Each wall is flat, endless, passes through zero and stands at right angles to its row. A trip goes straight from one point to another. List the walls that it crosses, first one first.
In the rows, 128 means zero.

Walls:
(1): [95 82]
(2): [172 177]
(3): [188  64]
(4): [114 112]
(5): [ 86 124]
(6): [180 141]
(7): [160  65]
Trips:
[ 82 207] to [122 144] -> none
[112 131] to [ 30 184] -> none
[92 98] to [ 65 149] -> 7

Walls:
(1): [108 106 117 120 113 119 154 124  98 215 121]
(2): [177 167  83 109 194  87 196  74 113 129  99]
(3): [133 144 151 170 189  88 155 143 169 124 171]
(4): [153 183 101 189 131 153  85  83  87 157  95]
(5): [127  97 140  82 159 167 134 119 107 143 162]
(6): [135 133 114 129 119 165 139  40 177 145  87]
(7): [106 206 116 158  82 127 164 165  64 100 168]
Trips:
[112 179 152  92 121 135 156  83  75 164  79] to [ 94 155  89  73 148 130 121  61  61 127 117] -> none
[162  72 161 133 112 189 102 128 162 121 130] to [  7 107  85  90 108  88 129 151  88 185 123] -> 1, 6, 7
[123  62 151 156 144 106  98 110 118 177 187] to [138  92 184  79 164  79  98 120 142 106 121] -> 1, 2
[154 109 130 134 153  88  89 148 123  83  50] to [164 200  72 112  69 164 165 235  97 105 166] -> 7, 2, 4
